Each row of a before or after table is a point. One or more steps were done to the points. Then noise was added and the rows were shuffled. The steps act on columns, c1 being the first. Write out the steps. A step turns or swaps two columns, mirrors them in a line or flattens them onto one, adds a multiple of one to another, or multiplies or shifts one. Angles are multiples of 10 degrees, from the lower column toward the higher: turns from -170 to 170, lines from 10 to 170 but not 90. Use the fewest steps. Two steps may share a column if one is a turn and the other turns, adds or multiplies; they go together, in the order done. Otherwise the lowest column goes first.
In the rows, zero is written as 128.

Before, 11 rows:
[[182 124 128]
 [150  97 122]
 [103 153  85]
 [146 206  15]
 [138 150 163]
 [128 100 128]
 [133 173 151]
 [110  70 155]
 [122 129 131]
 [125  89 136]
 [128 199  96]]
After:
[[164 150 150]
 [118 106 129]
 [119 133 128]
 [ 96 162  97]
 [176 103 105]
 [108  84 164]
 [125  86 137]
 [111 198   8]
 [156 167 137]
 [136  89 116]
 [138 196  84]]
Steps: turn c1 and c2 by -20 degrees; turn c1 and c3 by -30 degrees

Before:
[[ 90  96 100 131 158 119 144 125]
 [163  93  45 144 132 146  92 125]
 [110 127 132 144 173 148 131  59]
 [138 173  87 177 126 148 176  73]
 [156 172 145 123 164 223 123 124]
 [ 77 152 116  54  94 154 115 122]
 [152  28 145 142 152 177 111  92]
 [190 108  74  85 107 143 117 116]
 [119  81 113  95 151 187 132  82]]
After, 9 rows:
[[155 231 105 132 107 135 144 190]
 [111 131  87 152 121 175 132 181]
 [118 172 102 101 138 137 145 201]
 [167 172 115 126 211 121 109 144]
 [195 154 140  57 181 134 126 151]
 [ 94 152  90 149 153 133 155 122]
 [136  70 122 175 165 169 155 173]
 [154  87  95 108 105  90 106 205]
 [ 79 110 162  74 148 119 111 150]]
Steps: add -0.5 times c1 to c4; mirror c2 and c7 in the line at 100 degrees; mirror c3 and c5 in the line at 140 degrees; turn c6 and c8 by 120 degrees

Before (9 x 11):
[[ 66  99 140 163  79 134 126  94 165  91 173]
 [136 128 121 145 123 145  90 168 152  86 165]
 [151 190 158 119 122 144 176 126  94 183 132]
 [ 78 156 198 170 104 146 139 147 166 134 172]
 [129 173 115 135  79  91  93 123  95  97 149]
 [102 138 136 145 128 115 149 121 154 144  98]
 [107 177 116 109 102  77 126 114 125 168 168]
 [ 83 152 114 197  94 116 119  96 155 183 100]
 [ 95 135 130 142  98 144  98 113  90 144  95]]
After (9 x 11):
[[ 20 156 146 168 109 195 135 146 190 130 190]
 [177 141 113 140  95 137 103 113  31 121  97]
 [  7 103 128 163  98 138 131  95 172 185 148]
 [ 41 147 131 197  73 108 121  98 160  89 118]
 [ 58 138 137 149 131 128 149 118 175 112  96]
 [205 183 129 114 102 162 173 124  73  77 179]
 [ 86 128 115 145 138 128  90 171 183 169 163]
 [112 179 166 111  93  96 125 115 116  95 202]
 [187 174 151 135  92  96  93 128  51 177 183]]
Steps: multiply c9 by 3; turn c1 and c9 by 40 degrees; add 0.7 times c2 to c11; turn c3 and c6 by 60 degrees; mirror c5 and c10 in the line at 170 degrees

Before:
[[165  85  92 145 122 167 144  61  60 142  88 134 128 126  93 110 139  93]
 [ 84 120 138 175 173 131 131 142 176  54 232 153 134 211 121 189 123  84]
 [125 160 124 125 116 151 117 112 141 104 146  69 154 160 112 119 167 170]
 [126 111 123  82 114 191 108  93 109  95 155 119  79 148  85 113 154 174]
 [ 91 106 182 161 207  85  75 120  87 116 166 194 142  21 108 102  91 119]
 [179 122 175 114  79 103  82 130 155 166 138 170  85  94 164 123  92 156]
 [137  95 148 145 157 155 114 102 128  54 141 105  59 134  92  95 100  65]
 [135 106 109 109 173 176 153 108 178 144 107  58 181 118 160 132 141 107]]
After:
[[136 112 197 159  92 175 155 135 165 142 108 136 107 118 183 137 142 108]
 [166  83 129 109  89 171 145 184  45 148  92 168 156 128 119 107 138  96]
 [180 126  72  84 145  98  82 116 172 166 133  93  78  99  91 126 100 162]
 [ 93 105  51 204 114  84  77 156  84 113 161  87 146  16 134 105  87 121]
 [124 163 185 113 122 151 124 132 148 100 148 121 151 162 147 115 167 170]
 [138  93 150 150 109 154 118 154 109  53 147 106 157 141  56  96 102  69]
 [136 114 137 101  75 194 114 116 122  99 154 131 166 147  75 114 143 170]
 [ 84 127 103 186 152 134 129 160 164  54 233 125 132 206 124 187 121  79]]
Steps: mirror c3 and c12 in the line at 130 degrees; turn c4 and c8 by 130 degrees; turn c4 and c5 by -110 degrees; add 0.3 times c18 to c9; turn c13 and c15 by 80 degrees

Before, 12 rows:
[[148  92  40  57  99 136  78 204  85 101 126 158  91 108 125 124 137 128
  211  96 110 144 147  61 101 128 147 102 122  92 144 159]
 [194 191 151 179 135 100 140 114 152 110 104 129 133 134  91 142  99  93
  157 110 170 136 114 146 147  72  71 157 141 106 125 126]
 [122  93 162 139 172 132 104 162 121 204 174 143 129 153 154 160 187 129
  180  74  82 197 115  87 149 127 166  57 191 130 157 171]
 [148 181 140 147  85 139 104 133 143 111 186  86 103 168  96 111  91 124
  139 158 163  97 141 141 103  86  69 129 116 102  89 119]
 [148 151 145 169 135 120 100 129 192 123 113  92 184 153 129 150  90 126
  183 110 148 164  82 167 144  96  77 107 108 134  81  75]
 [160 156 161 118 140 167  94 146 117 101 141  95 134 153 110 112  97  77
  112  90 168 149 141 166 137 101 117 161 104 100 105  93]
 [144 131 120 162  76 159 141 134 109 119 129  69  95 107  92 155 105 101
  150 135 179 113 144 138 121  95 130 184 132 133  67  91]
 [ 98  25  81 101 157 127 111 214 105 139 165 173 111 145 124 111 138 131
  235  95 119 217 175 111  93 117 149 103 198  94 161 180]
 [146 158 126 125 145 172 131 171  93 110 115  71  86 140 112 141 102 153
  130 101 168 111 140 117 132  74  45 159 149 105  41 119]
 [ 70  77 148 164 161  83  87 104 109 182 158 173 181 208 160 132 149 142
  167  41 103 184  77  88 155 150 160 117 216 107 126 168]
 [199 134 148 142 126 140 137 136 106 138 156 109 150 180 114 130  64 146
  133 131 167 163  65 108 103  76  93 140 113 146 143  72]
 [102   9 161 120 155  85 104 151 134 168 165 144 180 154 169 174 170 179
  103  66 103 178 140  72 112 157 139  97 194 118 178 194]]
After:
[[148 175 118 161  73 178 145 131 108 104 121  73  94 108  91 156  99 142
  152 133 136 100 146 136 128  98 125 178 123 116  73  96]
 [102 105 160 125 157  27  99 147 140 164 192 143 186 155 169 174 154  76
  102  63   0 195 142  74 112 153 139  96 188 124 184 187]
 [162 163 161 119 144 207  95 147 146  86 143  91 141 161 114 109 115 170
  106  93 157 131 142 163 129 100 121 162 103 100 104  98]
 [100 122  82 101 161 117 113 218 148 126 187 175 107 146 121 112 101 116
  234 103  27 199 166 105  93 116 152 107 198  86 164 184]
 [190 173 149 185 129 128 132 109 163 100  89 132 135 134  92 142 105 157
  156 107 191 111 112 145 150  72  65 162 143 142 127 123]
 [150 147 152 171 129 121 103 121 155 130 102 101 184 154 128 144  94 135
  183 113 150 125  86 171 139  93  78 111 110 192  83  75]
 [126  83 163 142 180  61 106 162 123 107 209 144 132 153 151 157 156  57
  182  73  87 216 111  88 154 133 167  60 187 121 162 169]
 [150 159 133 152  84 159  97 131 159 119 222  84 105 167 103 114 157 141
  140 159 186  82 146 147 101  88  72 121 117 128  95 117]
 [154 106  41  63  97 160  79 205 138 136 125 158  87 114 132 124 106 153
  208  98  87 154 153  60  96 125 145 109 126  67 141 158]
 [146 167 122 125 142 180 131 171 141 156 102  70  89 138 110 144 127 138
  139  96 160  95 142 120 127  72  44 158 153  83  48 117]
 [200 170 145 144 130 125 132 135 105 149 175 113 156 180 115 134 112 113
  137 133 129 116  62 104 101  75  94 141 111 120 142  71]
 [ 68  97 151 164 165  29  82 108 135 120 181 173 182 209 157 129 186  71
  166  31  80 183  74  83 156 144 162 120 216  97 127 175]]
Steps: swap c2 and c21; turn c10 and c18 by -110 degrees; add 1 times c18 to c6; turn c9 and c30 by 60 degrees; multiply c11 by 1.6; turn c17 and c22 by 40 degrees; add 1 times c14 to c17

Before (9 x 64):
[[168 142 185 166  93  75 197 121 175  66 172 109  83 115 115  73 141 109
  166 160  78 160 195 139  59 114  90 149  63  77  78 164 146 185  94 139
  102 131 135 213 102 173  73 156 169 107 145 139  63 137 110 161 102  92
  144 101 174  94 174  98 125 137 113  54]
 [ 76 174 137  84 165 189  94  73 155 112 192 187 102 152 110 137 167 118
  141 173 174 123 160 161 160 118 141 149  87 136  81 179 184 197 150 136
   83 142 180 162  80  77 129 158 106 136 145 110 156 155 129  96 197 179
  101 158 105  84 153  67 187 150 118  98]
 [ 61 176 161 120 144 133 191  82 127 164  97 116 142 162  79  53  81 185
  176  81 109 128 139 182  73 124 155 103 137  99 147  99 145  90 106 138
  153 155 145 117  86  87 121 134  63 140 108 142 134 100 122 170 149 148
  129  91 205 106  70 166 160 134  61 170]
 [150 153  93 156 112 169 134  66 133 119 105 104  89  96  66  48  99 128
  102 105 126  81 115 113 132  78 115 198 101 103 144 111  86 189  76 154
  162  84 151 108  86 181 180 156 106 182 134  84 133 165 147 142 173 110
  127 172 142 157 180 167 100 102 148  90]
 [128  77 207 142 190 106 104 121 112 107  75 209 152 145 135  98  98 134
  138  85 145 193 160 122 144 126 132 175  56 133 110  90 115 196 123 123
  200 130  81 129 170 185 191  79 151  85 145 129 154 122 152 104 104 102
   89 120 135 203  99 159 149  75 170  88]
 [149 131 183  72 143  73 145 115  93 114  88 109 152 197 151 106 113 189
   88  82  84 139 146 168 103 148 138 116 114  85  92 140 115 133 120 221
  116  79 143  97  86 117 174 181  96 120 119  81 168 114 142  75 134 207
  126 151 123 187  94  70 132  93 165 171]
 [156 150 130 112 169  90  84 164 135 106 188 138 118 169 149 154 118 104
   99 145 109  95 179 172 154 168  75 135 122 181 113 165  92  90 148 160
  150 193 131 115  98 162  83 153 180 151  99 166 161  98 166 172 138 157
   85  87 129 101 109  98 209 158 157 126]
 [119  80 119 121 109 136  91  73 111  87  97 194  94  99 128  81 155 119
   92  87  83 113 150 186 147 166 143 154  84  86 173 133 132 124 159 202
  165  95  68 101 176 168 146 108 150 161 141  78 111 166 151 113 183  93
   84 196  94 162 111 117  91 188 109 174]
 [ 78  87 167 153 136 169 194  96 150 128 189 147  93  83 164 151 134 134
  171  86 138  93 186 146  95 164  69 102 124  76 159 170 143 130 144 137
  181 102 103 116 106  77  86 184  88 160 108 124  97  98 128 193 107 157
  177 156 161  88  73 169 123 181 141 162]]
After:
[[152 149  85 160 109 166 133  67 135 119 102 112  94  98  81  78  95 133
  118 104 122  76 115 198 135 127 118 201  70  98 144 115  85 186  78 145
  159  78 151 105  89 180 180 156  75 184 132  82 131 166 153 141 170 105
  133 177 147 153 177 169  98  94 143  91]
 [152 130 186  76 141  76 148 114  93 114  87 104 148 196 138 182 112 184
   83  87  81 134 145 163 103 141 136 121 131  87  94 143 117 131 123 212
  115  66 138  93  87 117 172 188 121 115 119  80 167 115 143  74 130 209
  124 147 120 187  98  72 128  93 165 174]
 [ 59 180 157 122 143 130 191  82 122 166  99 115 143 161 104 182  83 184
  192  77 106 123 142 222  72 143 155 104 104 101 148  96 144  88 106 144
  153 151 145 115  84  94 120 133  85 137 108 145 135  99 126 174 140 151
  125  89 209 101  72 167 160 134  59 167]
 [ 80 176 140  81 167 186  95  74 150 113 194 190 107 151 142 177 167 117
  135 173 168 121 162 132 161 136 143 150  85 140  89 175 186 193 151 141
   80 142 181 166  82  79 126 160 105 133 146 112 158 155 134  96 197 177
   99 158 105  80 159  65 184 155 114  99]
 [132  80 210 142 191 106 100 120 109 109  76 210 153 141 177 112  97 137
  119  94 142 194 164 152 152 119 129 177  75 136 106  90 114 198 124 127
  201 137  82 129 172 182 193  80 138  85 148 128 154 117 150 107 107 103
   86 121 140 204  94 159 151  74 172  87]
 [ 76  91 168 152 135 169 194  96 149 121 185 144  92  83 172 162 131 141
  158  84 135  94 190 112  92 147  66  98 145  75 158 170 143 130 151 137
  176  98 100 120 102  76  85 185 123 158 112 123  96  96 118 196 105 160
  176 156 160  90  74 168 123 180 144 165]
 [159 149 132 111 170  92  85 164 134 104 191 136 115 173 138 202 115 101
   95 142 107  93 180 128 152 125  77 139 133 180 119 166  93  91 145 170
  147 192 129 115 100 163  81 151 189 154  95 163 160  97 168 174 140 161
   87  85 128 104 104 102 210 162 162 122]
 [165 138 181 166  98  73 202 120 178  63 172 114  83 117 172 128 136 102
  149 161  81 161 195 183  57 117  92 148  69  75  83 163 143 188  96 143
  101 131 131 213  99 170  77 153 143 104 144 137  64 140 108 158 101  91
  139 105 177  91 178  96 126 140 111  52]
 [120  83 119 122 102 139  97  73 109  89  96 197  94 103 140 202 156 117
   83  87  82 112 153 203 144 137 145 153 100  93 173 133 133 126 159 194
  165  82  71 104 181 168 144 103 171 161 145  82 112 163 149 117 176  91
   82 200  95 166 107 116  94 190 104 174]]
Steps: turn c15 and c29 by 40 degrees; turn c15 and c19 by -20 degrees; multiply c24 by 1.6; turn c16 and c24 by -70 degrees; turn c26 and c45 by 50 degrees; multiply c26 by 0.4; turn c36 and c38 by -10 degrees

Before, 13 rows:
[[143 110 108  90 172 120 152 104 153 134 151 149 163  99 177 175 123 135
  173 135  94 175 171 124 105  77 128 106 128 116 136  84 104  97 122 108
   98 143 180 135 120 177 117 168 135 111 153 168 111  75 159 142 133 131
  118  98 149  92 126 132  90 176 139 104]
 [114 167 108 181 131  97 119  89 134 100 124 117 166  93  93  83 123 115
  128 173 102 118 116 111 192 100 130 153 130 115 157  83 137 114 135  87
   94 160  92 124 133 136 104 125  87 100 126 185 110 178 121 112 148 122
  117 118 108 166 120 113 110  65 131 100]
 [136 120  96 146 123  99 168 134 110 108 174 112  94 133 122 112 139 120
  126 167 113 148 129 128 125  85 127 115 121  89 114 102 140 147  81 131
   78 117 145  87 193 169  61 127  93 158  91 167 118 151  72  98 165 105
   72 140 123  76 178 161 141 110 123  80]
 [113 119 124 134 149  99 137 160 127  89 152 116 190 148 125 106 150 113
  148 168 140 139  99 101 103  95 136 194 153 176 144 150  97 137 154 133
   68 182 109 142 147 150 114 108 113 100 176 162  70  90 129 107 136 111
  150  97 131 137 101 129  72 114 125 135]
 [148 134 170 162 114 182 125 138 142 100 131 117 161 127 165  82 151 115
  144 160 126 187 171 169 173 102 135 165 116 100 101 157 140 103 101 125
   84 146  87  89  98 154 165 182 127  92 126 165 135 128 164 156 100 162
   58 133 179 129 117 188 145 125  95 131]
 [ 84 105 115 123 153 126 118 112 152 100 195 148  90 116  95 128 127 141
  143 206 153 163 117 134 125  90 162 145 141 121 113 135 124 126  90 139
  131 132 145 108  90 115 129 113 151 112 134 138 119 120 136 177 148  73
  120  95 147  96 144 120  98 132  92  95]
 [118 168 104 170 198 150 137 119 143 144 159 143 170 146 154 121 138 145
  160 122 126 156 140 114 165  82 132 116  95 138 101 131 118 146 137 116
  135 147 175 142 159  82 101 111 144  77 120 127 150 125 118  68 130 148
  105  91  67 107 145 146 142 141 123 143]
 [162 102 170 167  52 131 122 166 115 157 124 103 146 120  85 153 191 145
  142 138 133 149 154 101 181 113 107 139 127 124 166 123 137 161  78 145
  125 180 120 163 141 191 143 176 127 112 125 116 130 132 133 102 187 176
  146 120 150 136 113 115  87 130 173  97]
 [ 79 129 147 113 140  81 145 118 122 156 169 149  96  97 112 155 166 132
  135 139 113 111 132 159 105  94  82  94  94 115 123 164 165 141 116 103
  103 154 134 158 137 131 124 116 140 108 150  96 122 134 145 140 122 137
  179 133 238 148 130 125  96  94  88 129]
 [124 116 193 119 145 113 156 126 128 168 105 164 117 169 122 125 157 142
  118 170 101 160 128 200 155  74 100 169 125 168 138 118  91 119 134 226
  139 146 146 115 132 196  85 111 156 112 135 122 141 105 143 154  76 190
   90 123 178 140 159 120 124 130 116 128]
 [115 144 109  96 144  93 154 152  98 136 168 163 179 113 113  89 112 113
  113 152 160 136 103 143 171 118 126  70 112 145 104 139  82 100 100 179
   70 166 153 134  95 198  91 175 115 151 162 108 156  93 177 144 108 168
  124  86 121 124  95  86  70 171  84 125]
 [169 123 157 159 100 104  99 199 135 163 157  95 116  94 113 111 121 175
  153 137 142 110 168 127 163 127 129 145 111 124 129  89 150 119  87  94
  117  85 177 123  75 153 132 101 118 110 111 111 135 145  92  98 125 156
  164 162 129 150 155 111 107 116 153 151]
 [126 124 185 146 141 127 151 134 155 165 120 118 108  94 123 149 112 120
  172 139 165 132 117 124 184  69 144 103 159 170 174 115 157 152 122 100
  136 187 128 138 130 166 179 166 149 106 153 137 158 138  88 118 159 181
  151  85 150  92 112 109 137 126  78  85]]
After:
[[144 109 107  88 174 123 155 102 152 108 154 149 166  95 179 177 125 133
  174 135 167 174 116 147 106  77 128 105 125 116 138  85 103  96 125 113
   98 144 180 135 125 176 118  93 134 135 155 169 111  77 159 143 131 131
  118 100 148  95 126 134  89 145 139 102]
 [123 118 193 122 147 112 157 128 129 158 105 161 116 168 119 125 155 140
  117 172 111 160 129   7 155  79  98 169 127 168 142 118  91 120 134 108
  136 146 145 114 137 197  87 103 156 127 140 121 141 106 142 156  80 188
   91 122 179 142 159 119 123 130 120  34]
 [ 82 126 146 116 142  84 144 116 123 151 167 146  97  99 115 154 163 131
  132 137 115 113 147 135 104  97  80  93  93 114 120 162 166 142 117  89
  101 156 135 157 137 133 124 110 138 108 152  98 121 137 146 140 124 139
  179 134 240 150 129 127  94  98  87  64]
 [162 102 168 170  52 133 119 167 114 122 126 107 146 122  84 152 192 145
  144 139 177 151 130 130 181 116 104 139 126 128 167 119 138 164  78 135
  123 179 120 162 140 191 144 132 125 164 127 114 131 131 133 108 189 176
  147 118 153 136 115 116  89 119 175  51]
 [128 124 183 147 139 125 150 131 157 120 119 117 107  93 125 152 113 123
  174 142 170 134 128 156 182  71 144 106 155 171 174 111 161 154 122 106
  136 183 128 138 126 166 178 166 148 134 152 140 160 140  85 119 160 180
  148  85 152  91 111 112 138 133  77  26]
 [116 144 111  98 145  99 156 153  98 131 172 161 181 116 113  86 116 111
  111 150 175 134 101  78 168 118 128  73 114 143 103 140  80 103 100 154
   68 169 152 130  93 203  93 163 117 121 163 107 151  95 177 145 108 170
  119  87 124 122  99  84  69 171  85 107]
 [134 122  96 146 126  96 168 135 110  63 174 114  93 135 126 111 139 119
  127 165 129 145 138 127 126  86 126 112 120  86 113 105 138 147  85 151
   81 117 143  86 193 169  60 112  94 117  90 163 115 155  73  99 160 107
   73 144 122  79 180 159 140 114 125 158]
 [118 164 105 180 130  99 118  91 135  82 123 114 165  96  94  83 124 116
  131 173 122 118 152 168 192 100 132 153 133 114 157  84 136 115 138 108
   96 162  93 126 133 132 101 102  87 143 126 183 107 178 121 115 150 121
  115 117 105 166 118 114 112  85 128 186]
 [166 126 159 158  98 106 102 198 137 183 160  96 117  92 108 109 123 176
  153 139 100 109 140 158 166 129 129 141 110 120 130  87 148 119  87 106
  116  86 175 123  73 153 130 143 117 128 110 112 135 146  91  95 125 154
  162 160 129 152 156 113 111 104 154  51]
 [115 169 101 168 197 150 139 118 146 156 160 145 172 147 152 123 138 147
  159 123 112 156 129 143 164  82 133 114  93 137  98 129 120 147 133  94
  136 142 176 143 155  82 105 124 141 167 119 128 150 127 118  66 126 149
  107  91  66 110 144 143 141 133 122  96]
 [ 85 105 113 124 154 128 118 111 152  75 194 149  87 115  93 126 126 139
  143 203 113 164 121 113 125  92 164 141 140 121 114 134 127 129  91 113
  129 134 145 109  90 115 129 154 149 138 133 139 115 122 136 179 149  78
  121  96 148  96 145 117  98 134  94 182]
 [116 120 121 137 151  99 138 159 125 103 153 118 191 151 126 107 152 113
  147 166 107 134 127 138 101  96 134 194 152 181 143 150  98 135 151 124
   69 182 112 141 147 148 112 139 112 163 177 162  72  91 132 108 132 111
  149  98 132 137 103 128  76 129 124 220]
 [145 133 168 160 116 182 124 139 141 104 136 119 161 128 164  80 150 113
  144 159 181 187 139 111 172 101 134 167 117 100 100 155 139 100 103  76
   83 148  87  86  95 157 169 127 125 124 126 166 133 126 163 155  98 161
   58 133 177 131 117 189 144 106  98 195]]
Steps: multiply c10 by 2.5; turn c10 and c64 by -70 degrees; swap c21 and c44; flatten c23 and c62 onto the line at 120 degrees; turn c24 and c36 by 120 degrees; turn c36 and c46 by -130 degrees
